Rows are points. To make a cloud, some directions were put in groups of two or more. Within a group, all points are equally far from the middle, so they leave a hole (a ring in 2 directions, a hollow ball in 3). The other directions are filled evenly. Then the cloud was stretched, turned, moved and blurred a little. How many holes are there, and how many directions does each take, smallest first?

Cloud (20 x 3):
0:  0.106 -0.320  0.015
1: -0.054 -0.337 -0.045
2:  0.055  0.170 -0.019
3: -0.093 -0.158  0.206
4:  0.016 -0.346 -0.057
5:  0.181  0.025 -0.218
6: -0.037 -0.130  0.319
7: -0.101 -0.359 -0.134
8: -0.129 -0.226  0.081
9:  0.175  0.220  0.181
10: -0.255 -0.116 -0.074
11:  0.163 -0.261  0.276
12:  0.366 -0.079  0.084
13:  0.032 -0.284  0.154
14: -0.266 -0.201 -0.117
15: -0.096 -0.224  0.128
16:  0.278  0.014 -0.076
17: -0.054 -0.278  0.093
18:  0.129  0.059 -0.244
19:  0.199  0.010 -0.206
Holes: 1 (2)

Cloud (22 x 3):
0: -0.005  0.324  0.040
1:  0.100 -0.180 -0.103
2:  0.342  0.057  0.104
3:  0.307  0.085 -0.330
4: -0.020  0.337 -0.161
5:  0.106  0.194 -0.261
6: -0.252 -0.030 -0.030
7: -0.012  0.190  0.007
8: -0.002  0.410 -0.023
9: -0.265  0.255 -0.207
10: -0.203  0.141 -0.111
11:  0.231 -0.026 -0.279
12:  0.075  0.091 -0.061
13:  0.275  0.261 -0.138
14:  0.006  0.042  0.141
15:  0.091  0.294 -0.221
16: -0.225 -0.102  0.020
17: -0.082  0.072 -0.170
18:  0.153  0.259 -0.158
19: -0.216 -0.058 -0.224
20: -0.302  0.067 -0.182
21: -0.211 -0.074  0.008
Holes: 0

Cloud, 26 rows:
0: -0.001 -0.174 -0.046 -0.279
1: -0.364  0.115 -0.067 -0.036
2:  0.042  0.121 -0.042 -0.356
3:  0.095  0.280 -0.043  0.154
4:  0.177  0.110 -0.268  0.104
5: -0.168 -0.119  0.118 -0.011
6: -0.091  0.268 -0.095  0.093
7:  0.013  0.067 -0.255 -0.269
8: -0.126 -0.001 -0.277  0.392
9: -0.061  0.319 -0.021 -0.225
10:  0.305 -0.125 -0.242  0.084
11: -0.068 -0.098  0.093  0.251
12:  0.074 -0.010  0.123 -0.350
13: -0.017 -0.129 -0.031 -0.372
14: -0.165 -0.057  0.219 -0.042
15: -0.208  0.046  0.265  0.009
16: -0.176  0.097 -0.090  0.237
17: -0.362  0.200 -0.176 -0.118
18: -0.080  0.104 -0.092  0.374
19:  0.052  0.262  0.003  0.314
20:  0.169  0.134  0.111 -0.227
21: -0.148  0.089 -0.309  0.271
22: -0.092  0.037  0.197  0.256
23:  0.049  0.123 -0.360  0.137
24: -0.004  0.373  0.097  0.046
25:  0.069 -0.222  0.041  0.016
Holes: 1 (2)

Cloud, 30 rows:
0:  0.023  0.254  0.238 -0.210
1: -0.068  0.140  0.056 -0.214
2:  0.194 -0.029 -0.103 -0.238
3:  0.107  0.007 -0.199 -0.234
4: -0.100 -0.045  0.095 -0.073
5:  0.001  0.281  0.032 -0.285
6:  0.219  0.013 -0.278 -0.160
7:  0.257  0.380 -0.028 -0.245
8:  0.222  0.326  0.073 -0.162
9:  0.197  0.238 -0.380  0.119
10: -0.075  0.233  0.148  0.019
11:  0.155 -0.020 -0.241  0.126
12:  0.255  0.382 -0.128 -0.192
13:  0.222  0.115 -0.181  0.112
14: -0.105  0.099 -0.079 -0.150
15: -0.004  0.354 -0.197  0.051
16:  0.088  0.344  0.070 -0.287
17: -0.135  0.056 -0.193 -0.060
18:  0.253 -0.021 -0.093 -0.074
19:  0.233  0.074 -0.304  0.041
20:  0.213  0.345 -0.142 -0.083
21:  0.257  0.005 -0.174 -0.249
22:  0.297  0.117 -0.111 -0.018
23:  0.009  0.173  0.069 -0.352
24:  0.131 -0.002 -0.091 -0.297
25:  0.199 -0.067 -0.032  0.044
26:  0.254  0.049 -0.113  0.047
27:  0.134  0.350  0.098 -0.259
28: -0.126  0.009  0.075 -0.083
29:  0.037  0.243  0.285 -0.261
Holes: 1 (2)

Cloud:
0: -0.009 -0.152 -0.045  0.110
1:  0.156  0.200 -0.017  0.347
2:  0.048 -0.064  0.138  0.310
3: -0.241  0.046  0.231  0.012
4:  0.101  0.263 -0.145 -0.104
5:  0.031  0.126  0.233  0.281
6: -0.321  0.012  0.014  0.208
7: -0.411 -0.042  0.167 -0.042
8: -0.098 -0.035  0.068 -0.074
9: -0.266  0.290 -0.100  0.131
10:  0.261  0.168  0.194 -0.373
11: -0.189 -0.001 -0.025  0.197
12:  0.026  0.013 -0.056 -0.104
13: -0.016 -0.032  0.215  0.211
14: -0.338  0.257 -0.053  0.060
15: -0.075  0.156 -0.255 -0.089
16:  0.129 -0.258  0.243  0.268
17:  0.145  0.028 -0.290  0.058
18: -0.235  0.023  0.201 -0.225
19: -0.254  0.043  0.002 -0.281
20:  0.121  0.132  0.266 -0.215
21: -0.140 -0.053  0.317 -0.240
22:  0.301  0.148 -0.011  0.043
23:  0.130  0.193  0.116 -0.286
24:  0.249 -0.144  0.103 -0.153
25:  0.054  0.167  0.155  0.389
26:  0.007 -0.053  0.437  0.035
27: -0.034  0.279  0.064 -0.133
28: -0.220  0.258 -0.034  0.236
29:  0.022  0.017  0.292 -0.024
Holes: 0

Cloud (48 x 6):
0: -0.012  0.404  0.135 -0.010  0.115 -0.175
1: -0.234  0.173 -0.072 -0.239  0.000 -0.110
2:  0.036 -0.130  0.135 -0.027  0.477  0.008
3:  0.192  0.243  0.123 -0.026  0.289  0.227
4:  0.029  0.059  0.424 -0.061  0.105 -0.137
5: -0.067  0.027  0.074  0.021  0.514  0.243
6:  0.101 -0.023 -0.028  0.286  0.374 -0.107
7: -0.018  0.324  0.295 -0.060  0.077 -0.218
8: -0.090  0.003 -0.033 -0.339  0.300 -0.103
9:  0.095 -0.030  0.290 -0.241  0.123 -0.029
10: -0.035  0.100 -0.182 -0.157  0.121  0.253
11:  0.008  0.060  0.110 -0.064  0.446 -0.249
12: -0.029 -0.185  0.032  0.136  0.049  0.193
13: -0.070 -0.002 -0.163 -0.297  0.157 -0.088
14: -0.144  0.059  0.045  0.228  0.123 -0.266
15: -0.001 -0.250 -0.028 -0.103  0.142 -0.018
16: -0.051 -0.029  0.151  0.126 -0.132 -0.185
17: -0.061  0.315  0.113  0.143 -0.179  0.149
18:  0.036  0.042 -0.173 -0.242  0.051  0.039
19:  0.180  0.310  0.214  0.079 -0.148  0.052
20:  0.192 -0.073  0.046  0.276  0.290 -0.079
21:  0.038  0.198  0.084 -0.205  0.363 -0.167
22: -0.345 -0.041 -0.007  0.092  0.153 -0.011
23:  0.062  0.307  0.303  0.248  0.004  0.213
24: -0.134  0.028  0.141  0.069  0.532 -0.055
25: -0.095  0.077 -0.133 -0.018  0.098 -0.306
26: -0.076  0.101  0.100  0.188 -0.131  0.290
27:  0.120  0.174  0.139 -0.204  0.238  0.268
28: -0.036  0.342 -0.123  0.035  0.072 -0.056
29: -0.023 -0.144 -0.175  0.139  0.243 -0.122
30:  0.160  0.056  0.182  0.089 -0.134 -0.200
31:  0.054 -0.001  0.410  0.179  0.190  0.008
32: -0.130  0.125  0.097  0.334  0.241 -0.132
33:  0.247  0.275  0.050  0.002  0.224  0.081
34: -0.217  0.030  0.160 -0.176  0.368 -0.192
35: -0.071 -0.089  0.015 -0.258  0.383 -0.121
36: -0.058  0.435  0.302 -0.030  0.089  0.052
37: -0.005  0.009  0.224  0.325 -0.015 -0.069
38: -0.166 -0.148 -0.120  0.011  0.349  0.176
39:  0.013 -0.116 -0.080 -0.280  0.137 -0.057
40: -0.131  0.319  0.095 -0.240  0.308  0.074
41:  0.077 -0.012 -0.100  0.144  0.262 -0.286
42: -0.017 -0.101  0.380  0.004  0.209  0.073
43:  0.168  0.027  0.239  0.247  0.302  0.193
44: -0.373 -0.008  0.160 -0.010  0.268  0.098
45: -0.030 -0.096  0.303  0.029  0.247  0.266
46: -0.112  0.113  0.346  0.209  0.249 -0.123
47: -0.044  0.170 -0.163 -0.066  0.069 -0.242
Holes: 3 (2, 2, 2)

Cloud:
0: -0.208 -0.116 -0.056 -0.152 -0.264 -0.215
1: -0.139 -0.119  0.228 -0.293 -0.240  0.010
2: -0.207  0.158  0.130 -0.110 -0.282 -0.239
3:  0.097  0.054 -0.096  0.024  0.302  0.225
4: -0.139  0.326 -0.156 -0.094 -0.194  0.058
5: -0.205 -0.182 -0.223 -0.035 -0.156  0.366
6: -0.187 -0.073  0.080 -0.399 -0.042  0.023
7: -0.138  0.012 -0.044  0.098  0.229 -0.160
8:  0.090  0.165 -0.068  0.115  0.306  0.173
9:  0.123 -0.210 -0.137 -0.051 -0.105  0.088
10:  0.307 -0.090 -0.027  0.018  0.087 -0.198
11: -0.181  0.149 -0.019 -0.192 -0.143 -0.296
12: -0.160  0.075  0.171 -0.190 -0.362 -0.209
13: -0.136 -0.029 -0.029 -0.183 -0.419 -0.204
14: -0.208  0.088 -0.016  0.050 -0.229 -0.293
15: -0.079  0.394 -0.110  0.053 -0.070 -0.009
16:  0.292  0.069  0.412 -0.120  0.000 -0.206
17: -0.107  0.351 -0.072  0.072 -0.326 -0.065
18:  0.100  0.279 -0.094  0.379 -0.154 -0.104
19:  0.224 -0.013 -0.158 -0.100  0.101 -0.243
20: -0.104 -0.267  0.248 -0.047 -0.093  0.144
21: -0.081 -0.016  0.147  0.269  0.048 -0.251
22: -0.147  0.172  0.119  0.199 -0.290  0.262
23: -0.332 -0.020  0.385  0.082 -0.026 -0.203
24:  0.102 -0.114  0.277 -0.005 -0.202  0.013
25: -0.375 -0.131 -0.011  0.016 -0.002  0.030
26: -0.231 -0.255  0.042 -0.020 -0.033 -0.144
27: -0.168  0.333 -0.149  0.030 -0.329  0.033
28:  0.131  0.151 -0.038 -0.030  0.188 -0.356
29: -0.107 -0.081  0.154 -0.266 -0.182  0.275
30: -0.181  0.215  0.313 -0.072  0.196 -0.309
31: -0.073  0.035 -0.241 -0.295 -0.150  0.123
32: -0.015  0.186 -0.111  0.092  0.256  0.020
33: -0.031  0.173  0.133 -0.140  0.311  0.304
34:  0.130 -0.185  0.212 -0.140 -0.004  0.127
35: -0.158 -0.057  0.129  0.133 -0.284  0.106
36: -0.282  0.263  0.207 -0.103  0.119  0.113
37: -0.198  0.158 -0.367  0.028 -0.196  0.070
38:  0.138 -0.059  0.474 -0.051 -0.103 -0.144
39: -0.182 -0.228 -0.114  0.053 -0.100  0.273
40:  0.053 -0.030  0.176  0.268  0.247 -0.071
41:  0.236 -0.114  0.117  0.030  0.226 -0.275
42: -0.245  0.036 -0.276 -0.147 -0.117  0.145
43: -0.183 -0.317  0.128 -0.130 -0.094  0.029
44: -0.245 -0.034 -0.324  0.038  0.009  0.253
45: -0.126  0.190  0.009  0.277  0.085 -0.084
46: -0.152  0.160  0.333 -0.074 -0.102  0.292
47:  0.141  0.000  0.125  0.221  0.244  0.015
48: -0.179 -0.282  0.282  0.059 -0.010 -0.089
49: -0.026  0.254 -0.180  0.284  0.094  0.028
Holes: 1 (4)
